Rows are points. Each copy is the shape, with its points in the same order, turned, moved and blurred by noise. Say if it was mirrored as well.
In the rows, 128 means zero.

Shape:
[[122  81]
 [102 113]
 [103  71]
 [129 217]
 [148 126]
 [120  92]
 [195 125]]
Copy 1:
[[160  87]
 [134 103]
 [162  68]
 [121 212]
 [174 142]
 [162  95]
 [216 162]]
Copy 1 is: only turned
Copy 2 (7 x 2):
[[109 171]
 [ 96 145]
 [ 93 190]
 [133  45]
 [156 136]
 [111 161]
 [198 145]]
Copy 2 is: mirrored
Copy 3:
[[134 100]
 [130 137]
 [154 104]
 [ 45 202]
 [ 85 117]
 [130 110]
 [ 50  89]]
Copy 3 is: mirrored
Copy 4:
[[128  70]
 [ 96  91]
 [109  65]
 [ 70 198]
 [127 127]
 [119  94]
 [171 151]]
Copy 4 is: only turned

Shape (9 x 3):
[[102 212  95]
 [163 141 180]
 [ 89 159 115]
 [183 101  61]
 [164 196 125]
 [172 121 151]
 [204  87 141]
 [118 137  77]
 [102 121 172]]
Copy 1 (9 x 3):
[[143 239 110]
 [ 97 136 165]
 [164 191 116]
 [ 95 134  35]
 [ 82 205 128]
 [ 92 125 125]
 [ 77  91 103]
 [151 175  74]
 [155 129 157]]
Copy 1 is: mirrored
Copy 2:
[[198 179  85]
 [ 97 138 168]
 [195 129 132]
 [128  78  50]
 [140 178 100]
 [100 117 142]
 [ 66  84 116]
 [181 106  98]
 [153 107 177]]
Copy 2 is: mirrored
Copy 3 (9 x 3):
[[ 43 151 143]
 [136  50 120]
 [110 141 164]
 [180 158  80]
 [ 86 109  95]
 [150  76 108]
 [197  69  75]
 [126 161 133]
 [148  78 180]]
Copy 3 is: mirrored
Copy 4 (9 x 3):
[[141  62 181]
 [163 173 119]
 [104 116 173]
 [ 79  86  58]
 [179  92 124]
 [145 157  98]
 [129 167  50]
 [ 91  89 125]
 [114 182 157]]
Copy 4 is: mirrored

Shape (9 x 4):
[[127 147 102 102]
 [123 101 118 114]
 [ 71 138  99 153]
 [115 140 116 172]
 [145 102  94 131]
 [152 110 116 121]
 [154 168  90 117]
 [111 190 249 184]
 [153 101  92 110]]
Copy 1 (9 x 4):
[[157 148 115 132]
 [141 130 148 115]
 [ 92 129  83 102]
 [122  95  92 135]
 [157  94 125 124]
 [161 112 144 139]
 [175 126  95 152]
 [ 33 130 114 247]
 [184 106 155 121]]
Copy 1 is: only turned
Copy 2, 9 rows:
[[ 93 143 130  86]
 [148 115 126  88]
 [122 118  64 118]
 [129 131 102 150]
 [157 146 122  94]
 [139 133 146  98]
 [101 181 140 100]
 [ 75  58 154 233]
 [162 147 140  77]]
Copy 2 is: only turned
Copy 3, 9 rows:
[[100 136  99  88]
 [137 140 108 129]
 [ 98 146  57 134]
 [ 93 140  81 171]
 [143 173 114 130]
 [126 156 126 122]
 [ 78 167 123  90]
 [ 23  39 143 209]
 [136 172 120 104]]
Copy 3 is: only turned

Shape (11 x 6):
[[ 94  82 176 166 131 110]
 [ 44  91 115 154 155 149]
 [131 150  97  68 119 108]
 [144 154 124  99 135 182]
 [133 151  85 107 121 107]
 [147 134 129 177 149 188]
 [151 210 105 153 143 176]
 [ 88  82 120 153  82 118]
 [ 56  70 125 196 120 172]
 [ 84  29 101 177 144 147]
 [173 173 107  94 140  66]]
Copy 1:
[[ 43 137 172 164  88 119]
 [ 28 107 150 180 151  69]
 [129 105  94 123 130 130]
 [129 115 145 144 182 148]
 [142 102 102 147 125 103]
 [105 138 203 180 170 108]
 [168 145 149 210 186 115]
 [ 57  70 156 165  83 100]
 [ 19  80 206 202 135  80]
 [ 32  96 201 142 125  57]
 [176 151  93 130 105 121]]
Copy 1 is: only turned
Copy 2:
[[ 78 106 192 113  76 152]
 [ 49 110 200 171 115  98]
 [149  83  82 158 102 116]
 [102 152  88 173 131 137]
 [149 103 109 138 126  96]
 [ 98 193 145 131 139 124]
 [144 190 119 157 179 122]
 [113 119 185 147  51 105]
 [ 60 158 230 163  83 102]
 [ 32 131 201 128  69  73]
 [183  73  81 104 131 127]]
Copy 2 is: mirrored
Copy 3:
[[111  72 167 109 131 172]
 [ 86 134 207  73 139 127]
 [102 174  77 131 105 127]
 [171 189 129 127 125 134]
 [ 94 167 101 145 123 107]
 [174 127 176 143 170 111]
 [177 169 146 165 106  61]
 [ 71 116 167 144 119 164]
 [100 113 238 117 150 161]
 [ 80 114 204 109 210 165]
 [119 137  39 143 112  95]]
Copy 3 is: only turned
Copy 4, 11 rows:
[[120  92 132  84 175 108]
 [147  88  57  60 142  78]
 [122 120  86 170  70 109]
 [153 138  58 134 101 169]
 [145 128  87 175  95  98]
 [176 148  60 117 172 159]
 [196 196  60 146 121 139]
 [167  58 123 113 138  93]
 [188  64  83  52 177  99]
 [151  32  57  94 192  95]
 [104 163 109 209 102  99]]
Copy 4 is: mirrored
